Every row gives one point. The last column is the point's height on a tilted bowl or saddle (a function of degree 2), plus a little noise. Along how many of its main directions does it bend up, bend down or stay straight?

Points:
0:  0.030  0.009 -0.038 -0.013
1: -0.039  0.062 -0.015  0.022
2: -0.027 -0.081  0.009 -0.026
3: -0.023  0.032  0.030 -0.010
4: -0.006 -0.025 -0.013 -0.041
5: -0.069  0.018 -0.014  0.001
6:  0.026 -0.122 -0.077  0.094
7:  0.008  0.039  0.028 -0.003
8: -0.002  0.022 -0.008 -0.026
9: -0.036  0.092 -0.061  0.088
10: -0.074  0.070 -0.002  0.056
11: -0.005  0.010 -0.035 -0.024
12: -0.048  0.006  0.054 -0.005
13:  0.022 -0.024  0.034 -0.038
14:  0.050  0.004  0.010 -0.015
15:  0.020 -0.018 -0.008 -0.040
16: -0.008 -0.046 -0.014 -0.041
Directions: 3 up, 0 down, 0 straight

Points, 17 rows:
0: -0.008 -0.034  0.040  0.003
1: -0.015  0.020  0.019 -0.013
2:  0.023 -0.017 -0.003  0.020
3:  0.103 -0.012  0.049  0.057
4:  0.028 -0.005 -0.054  0.057
5: -0.009 -0.048 -0.022  0.018
6: -0.059  0.054 -0.015  0.006
7:  0.016  0.109 -0.011  0.055
8: -0.036 -0.012 -0.072  0.028
9:  0.072 -0.023 -0.021  0.073
10:  0.070 -0.004 -0.025  0.067
11: -0.017  0.030  0.003 -0.005
12: -0.001 -0.060  0.022  0.022
13: -0.013 -0.025 -0.107  0.080
14: -0.005 -0.006 -0.044  0.025
15: -0.023  0.014  0.027 -0.016
16:  0.010  0.010  0.064 -0.007
Directions: 2 up, 0 down, 1 straight

Points (23 x 5):
0:  0.106 -0.035 -0.036  0.000  0.065
1: -0.042  0.039 -0.038  0.020  0.006
2:  0.003 -0.024  0.081  0.021  0.026
3:  0.001 -0.004  0.027  0.001  0.003
4:  0.009 -0.023 -0.053  0.055  0.020
5:  0.006 -0.038  0.008  0.007 -0.001
6:  0.026  0.106  0.071 -0.019  0.016
7:  0.016  0.000 -0.064  0.021  0.035
8:  0.015  0.043  0.020  0.062  0.052
9: -0.057 -0.051  0.043  0.083  0.022
10: -0.002 -0.044 -0.055  0.022  0.000
11: -0.019  0.042 -0.030 -0.012  0.010
12: -0.002  0.018  0.004  0.025  0.018
13: -0.001  0.031 -0.067  0.005  0.040
14: -0.051 -0.015  0.008 -0.016 -0.024
15:  0.008  0.015  0.033 -0.019 -0.003
16: -0.049  0.045  0.010 -0.038 -0.031
17:  0.087 -0.030  0.016  0.057  0.089
18: -0.035 -0.028 -0.065 -0.009  0.004
19:  0.085  0.036  0.051  0.050  0.132
20: -0.018 -0.019 -0.058 -0.040  0.004
21: -0.021 -0.002 -0.021  0.011  0.001
22: -0.033  0.014  0.111 -0.012 -0.014
Directions: 2 up, 2 down, 0 straight

Points:
0:  0.034  0.064  0.004 -0.046 -0.093 -0.007 -0.047
1: -0.031 -0.057 -0.023 -0.011 -0.037  0.069 -0.048
2:  0.036 -0.009  0.016 -0.022  0.049  0.041  0.005
3:  0.013 -0.042 -0.048 -0.051 -0.042  0.013 -0.020
4: -0.006  0.019  0.037  0.007 -0.055  0.060 -0.029
5:  0.055  0.024  0.023  0.046 -0.002 -0.010 -0.034
6:  0.049 -0.006 -0.007  0.018 -0.028  0.058 -0.027
7: -0.040  0.008  0.025 -0.042  0.007 -0.023 -0.012
8: -0.060  0.020 -0.054 -0.001  0.002  0.073 -0.044
9: -0.056 -0.098 -0.026  0.045  0.046 -0.025 -0.068
10:  0.018  0.012 -0.042 -0.011  0.012  0.029 -0.002
11: -0.004  0.003  0.012  0.035 -0.043  0.025 -0.030
12: -0.006 -0.009 -0.020 -0.041 -0.019 -0.053 -0.017
13: -0.048 -0.082  0.025  0.004  0.001  0.004 -0.045
14:  0.005  0.008  0.039 -0.119 -0.025  0.034 -0.016
15:  0.017  0.029 -0.003 -0.016 -0.071  0.007 -0.029
16: -0.060 -0.038 -0.052 -0.037  0.049 -0.050 -0.023
17: -0.009 -0.029  0.006 -0.046  0.020  0.043 -0.005
18:  0.004 -0.030 -0.043  0.035 -0.007  0.013 -0.034
19:  0.028  0.069  0.025  0.027  0.016 -0.105 -0.039
20: -0.036 -0.003 -0.006 -0.072  0.035  0.036 -0.006
21:  0.007  0.049  0.020  0.064  0.056  0.049 -0.068
22:  0.022  0.032 -0.018  0.016 -0.084 -0.037 -0.054
23:  0.001  0.032  0.055  0.003  0.005  0.011 -0.021
24:  0.025  0.056 -0.066  0.008 -0.021  0.059 -0.040
25: -0.013  0.019 -0.017 -0.060  0.046 -0.062  0.014
26:  0.041  0.089 -0.037 -0.020  0.006  0.016 -0.022
27: -0.003  0.011  0.044  0.014  0.061  0.025 -0.019
28: -0.019 -0.053  0.073  0.017  0.034  0.033 -0.020
29:  0.030 -0.083 -0.013  0.156  0.029  0.105 -0.161
30:  0.073 -0.048 -0.064 -0.005 -0.048 -0.112 -0.066
31:  0.001  0.027 -0.009  0.004 -0.004 -0.028 -0.008
32: -0.043 -0.009  0.020  0.002 -0.028 -0.053 -0.024
33:  0.049  0.032  0.011 -0.010  0.000 -0.026 -0.010
34: -0.008 -0.001  0.056 -0.065  0.027 -0.028 -0.015
35:  0.040 -0.062 -0.007 -0.009 -0.039  0.032 -0.021
36:  0.029  0.040 -0.021 -0.037 -0.033  0.020 -0.006
37: -0.004  0.050  0.004 -0.065 -0.029  0.027 -0.009
Directions: 1 up, 3 down, 2 straight
